Rows are points. Each copy is the shape, with its points in the same order, stretched, turned, moved and blurred by noise. Say if it was mirrored as well.

Shape (6 x 2):
[[  1  13]
 [113 -17]
 [ -7 -17]
 [-12  41]
 [-54 -14]
 [ -5  21]]
Copy 1, 6 rows:
[[ -7  26]
 [ 90 -49]
 [-18  -9]
 [-13  74]
 [-63   5]
 [-11  40]]
Copy 1 is: only turned
Copy 2 (6 x 2):
[[ 14 -13]
 [ 70  88]
 [-38  12]
 [ 36 -38]
 [-69 -18]
 [ 15 -13]]
Copy 2 is: mirrored
Copy 3 (6 x 2):
[[-16   5]
 [ 92  14]
 [-26  33]
 [-27 -18]
 [-73  39]
 [-22   1]]
Copy 3 is: mirrored

Shape, 9 rows:
[[ 44 -99 -32]
 [ 10  -7  61]
 [  9 -34  -8]
 [ 15  13  30]
 [ 41  25  33]
 [-23  26 -15]
 [-10 -27  72]
 [  4 -28 -74]
 [  3  36   9]]
Copy 1, 9 rows:
[[ 32 -38  53]
 [-55 -56 -33]
 [  3 -19  14]
 [-62 -25 -15]
 [-80 -33   1]
 [-22  29  -3]
 [-34 -62 -57]
 [ 34  35  49]
 [-52  10  -7]]
Copy 1 is: only turned
Copy 2 (9 x 3):
[[  98 -120  106]
 [ -58   -1   52]
 [  35  -55   58]
 [ -21   17   32]
 [ -10   32   41]
 [  10   24   -4]
 [ -79  -30   56]
 [ 111  -48   27]
 [  -9   39    6]]
Copy 2 is: only turned
Copy 3 (9 x 3):
[[ 21  78  58]
 [ -5 -34  43]
 [  4  15  22]
 [ 12 -29   8]
 [ 36 -36   0]
 [ -9 -25 -25]
 [-26 -28  57]
 [  8  45 -20]
 [  6 -34 -20]]
Copy 3 is: mirrored

Shape:
[[  83   -4   26  -75  -55   17]
 [ -54   23    9   15    5    1]
 [  22  -10    3  -35  -56   -8]
 [  68  -46   11  -68  -19   34]
 [ -53   32   21  -19   -4  -42]
 [  22   -9  -61  -44  -13   -2]
 [ -73   -2   19  -38   16  -24]
 [  50   -6  -10  -43  -67   40]
 [  55   13  -13  -46   17   -9]
 [ -62   19    0   18   -5  -41]
 [  -6   26    0 -121   11   -3]
 [ -47   50  -20  -35   36    9]]
Copy 1, 12 rows:
[[  38 -108   97 -109   -3   61]
 [   2   47  -10   36  -18   -1]
 [   9  -78   13  -49    1   52]
 [  44  -87   73  -61   37   39]
 [ -23    1   13   38  -51    8]
 [ -39  -59  -12  -51   37   32]
 [ -19    3   25   73  -32   16]
 [  37  -58   41  -94   18   71]
 [ -17  -49   37  -64   15  -18]
 [ -18   13  -35   51  -30  -11]
 [ -25  -28  110  -34  -27   38]
 [ -33   56   35   11  -15   -5]]
Copy 1 is: only turned
Copy 2 (12 x 6):
[[ 68 -27  16  46 -48 -53]
 [-29  12 -33 -47  36  12]
 [ 45  27  -2  12 -24 -60]
 [ 27 -27  33  96 -39 -59]
 [-19  13 -82 -41  29  -7]
 [-16   3  -1  47 -61 -21]
 [-48   5 -60   0  33 -33]
 [ 56  -4  36  15 -49 -76]
 [ -8 -21 -19  55 -32  33]
 [-29  49 -58 -59  29   6]
 [-41 -62 -64  51 -35 -47]
 [-76 -37 -51 -22  -5  22]]
Copy 2 is: only turned
Copy 3:
[[ 14  24  93  26   0   9]
 [-15  -3 -36   9  18  25]
 [ 14  42  24  47  11   3]
 [ 44  25  96  13  13 -28]
 [-41  -4 -42  28  -7  23]
 [ 33  69  24  -8 -23 -13]
 [-41  -5 -24  14   7 -15]
 [ 25  54  64  26  24  15]
 [ 20   5  46 -11 -32   7]
 [-12  10 -63  32  -1  21]
 [-50  13  51 -19 -24 -17]
 [-35  -5 -25 -38 -13  23]]
Copy 3 is: mirrored
Copy 4:
[[  4  -4  18 -54 -21  60]
 [ 33  24 -10  20  19 -53]
 [  2  -3   5 -34  -7 -11]
 [-29   6   1 -26   4  67]
 [ 46  25  25   5  29 -62]
 [-44  30  -4 -30 -23 -17]
 [ 28  41  15  14  60 -47]
 [ -2   5 -23 -45 -34  12]
 [-35  26  24   6 -22  22]
 [ 23   8   4  14  20 -80]
 [ 23  75  30 -20  16  16]
 [ 37  68  -2  33  -2 -40]]
Copy 4 is: mirrored

Shape, 12 rows:
[[-37 -24  67  -5   9  10 -31 -10 -21]
 [ 37  29 -85 -26  -4 -25   6  -8 -64]
 [-24  -7  18  54  11  39  -2 -23  12]
 [ 24 -45 -47 -49  -9 -22 -10  32 -70]
 [  9 -66 -62 -31 -22 -35  14 -16 -31]
 [-25  27  29  20  19 -25  19  33  30]
 [-49  58   9  14  10  54  20 -88  51]
 [-17 -17  62  30 -66  14 -44  43 -14]
 [ 52 -33  35  16   0  -2  -6   6  -9]
 [ -9  27 -24 -25   9  58 -22 -67  67]
 [  4   8 -91 -18  16 -36 -39 -64  -9]
 [-16 -15  41  45  13  44 -20  60   4]]
Copy 1 (12 x 9):
[[ -22    3   48   27  101   24    3  -11   -2]
 [  52  -81  -26   21  -84   12  -59   70  -42]
 [  37   70  -22   -1   60   31   -9  -17  -11]
 [   2 -114   14   15  -37   56  -57   61   -2]
 [  -3  -71   28   -5  -44   83  -21   74  -46]
 [  24    6  -40  -64   66   -2    3    0   34]
 [  84   76   52  -23   45  -17   13  -60  -40]
 [  -4   33   32   -3   82   43  -18   27   95]
 [ -41    8  -28   36   36   33   34   14   17]
 [  11   45   64    1  -49  -13    3  -59  -41]
 [  -3  -20    9   -1  -81  -15  -74   54  -92]
 [  -3   37  -36   -7   63   36  -37  -33   54]]
Copy 1 is: only turned
Copy 2 (12 x 9):
[[-20  -2 -19  62  -8 -19  -4 -80 -61]
 [ 12  55  52 -84  18 -59  54  44   2]
 [-15 -46 -39  38 -17  25  22 -12 -16]
 [-49  77  10 -55   0 -96   9 -17  22]
 [-58  74  -7 -14  -3 -71 -28  53  38]
 [ 17 -61  38  27 -13  39  13 -46  26]
 [101 -72 -44  22 -16  64  -7  41 -85]
 [-57 -82  17  39 -10 -63   4 -71 -14]
 [-89  -8  29   9  -7  -2 -13 -10  -4]
 [ 75 -73 -71 -29  27  37 -45  55 -78]
 [ 27  40 -10 -31  75 -34  31  80 -24]
 [-42 -69 -35  16 -22   7  36 -88  21]]
Copy 2 is: mirrored
Copy 3, 12 rows:
[[ 26 -52  36  34  26  23 -16 -18  47]
 [-26  17 -33 -82 -38  16 -30  31   8]
 [ 12 -28   2  34   0 -12 -31 -18 -40]
 [-19 -32 -23 -79  35  20 -28  21  69]
 [-65 -26  -6 -69  37  39 -31  23  26]
 [ 46  -1  35 -10  24 -24   9  23 -57]
 [-29  20   4  79 -72  34 -20  25 -51]
 [ 40 -94  19  30  47 -25  46 -53  44]
 [ 13   1  -6 -21  73  -7  -5 -36  31]
 [-65  20  10  60 -60   1 -21  39  -4]
 [-78  16  37 -47 -77   2 -47  37 -20]
 [ 59 -52   0  28  40 -52 -10 -16  -7]]
Copy 3 is: only turned
Copy 4, 12 rows:
[[ 55  18  47  81   9 -16 -30  22  57]
 [  6  73  10 -35 -52  12  71 -34 -28]
 [ 42 -51   6  16 -18  -9  30  43  59]
 [  2 103  -2  47 -42  21   4  11 -38]
 [-29  74   7   4 -21  59  10  51 -17]
 [-11 -44  31   6  19 -76 -23   1  -9]
 [ 27 -72  25 -33  52   8  83 -31  92]
 [ 36 -18  15  89 -64 -11 -82 -16  66]
 [ 73 -25  45  25 -35   6 -23  32 -19]
 [ 45 -42 -33 -42  65  33  53 -37  56]
 [ 24  88  -1 -91   3  -6  47   3  17]
 [ 47 -45 -29  85 -29 -52 -31  33  30]]
Copy 4 is: mirrored

Shape, 17 rows:
[[ 34 -24 -43  13  56 -39 -20  26  23 -33 -37 -71]
 [  9 -58  21  31  28  47  74 -44  11  45   9   6]
 [ 76  -5  -1  43  48 -57  38 -18 -39 -13  31 -49]
 [ 49 -50 -47 -52 -35 -48 -17  43 -45  44  62  12]
 [-29  12   5  14 -14 -44  42  10 -20  27 -30  29]
 [ 13  37  -2 -32 -49 -10  82 -36  19 -49   6  19]
 [ 51  41  35 -26 -24  39  38 -18  21  16 -17  20]
 [-25   2  20 -65 -15 -28  -4 -41 -32  13 -27 -11]
 [-36 -14   2  18  47  21  21   0  52   7  32  42]
 [ 38 -25  53  30  -2 -26 -30 -40   6   3   5 -43]
 [-24  10   2 -56  36  18   5  59 -19   6  -7 -20]
 [-22 -35 -49  33 -18  13 -33 -10  47 -27  50 -23]
 [ 25  52 -43 -49   4  14  56 -43  15  28   6  -9]
 [ 73 -39  10  47 -18  34  11 -42  25  -4  -8  19]
 [ 28 -53  20 -34 -22  50  13  20 -45  46   8 -25]
 [ 65  39   9  11  18  18  56  60  57  29  24  -1]
 [-16  54  20   0  37 -11  53  20 -54  19  29  28]]
Copy 1 (17 x 12):
[[  34    9   16   25  -46   87  -13   19   42   -1  -11  -44]
 [  12    7    4  -17   14   60  -54   30  -37  -43    7   96]
 [ -20  -18   25   22  -11  100  -23   56  -24   -8    0   -3]
 [   2    3   10   36   39  -10   17   41   22  -48 -121  -18]
 [ -62   29  -33    4    8   26   -4  -16  -35  -39   38   -3]
 [ -16  -44  -71   34  -34   30   21  -15  -67    5   54   10]
 [ -21  -37   10   -3  -39    6   38  -25  -62  -11   26   66]
 [ -24   46   -6   57   25   -4   32    1  -15   13   51  -14]
 [   5  -26  -34  -36    5    3  -47   -2   21  -28   -2   27]
 [  -1   13   48   38   12   38   15   63    4  -65   23   15]
 [  22   19    3   -8  -17   -7  -35  -43  -13   33  -22  -40]
 [  60  -16  -18   -9    7   22    5   76   47  -67  -34    1]
 [   7  -37  -31   -3   15   51   37  -29  -49   27   12   37]
 [   7   -2   26    0  -36   39   32   61   -5  -70   -6   85]
 [  40   35   45    8    3    6   -7   27  -49  -22  -48   41]
 [  18  -79   27  -47  -40   55  -28  -49  -42  -18  -44   28]
 [ -58  -13  -17  -22    3   -3  -42  -12  -55   15   13   -8]]
Copy 1 is: mirrored
Copy 2 (17 x 12):
[[ 20 -14 -20   2   7 -47 -31 -18   2  -2 -44 -41]
 [ 64 -19 -41 -30 -19   7  28   1  -4  27  -5 103]
 [ 78 -25 -50  12   7  12  71 -41  13  61   4  -4]
 [-65  31 -21 -25 -45 -34  78 -29   9 -48  60   6]
 [ 28  -3 -26 -48  30  11 -17   4 -11  19  62  15]
 [ -3  33 -49 -11  90  41  13  23 -98  29  56   9]
 [  6  10  -7 -27  80  98   8 -21 -37  54  22  60]
 [-25 -10 -36   2  56  37 -51  14  -8  -2  63   5]
 [ 25  23  14  22 -22 -58 -24  45  -9  19  36  77]
 [ 41 -73  13  30  33  40  -7 -24 -31   6  15   4]
 [  3  78 -48 -10  -8  12 -38 -14  34 -33  10  27]
 [ 11 -23  42  26 -11 -86  -5  66 -26 -89  -7 -13]
 [ 11  16 -25 -36  88  -1  33   7  19  38  -7  49]
 [  9 -49  28 -10   8  41  32   7 -49  57 -11  41]
 [ -5  20 -60 -41 -34  54  36 -34  11 -59   1  46]
 [ 54  51  -7 -39  48  21  44 -75 -12  37  -2  69]
 [ 61  49 -47  -6   9  27  18   2  45  45  61  57]]
Copy 2 is: only turned
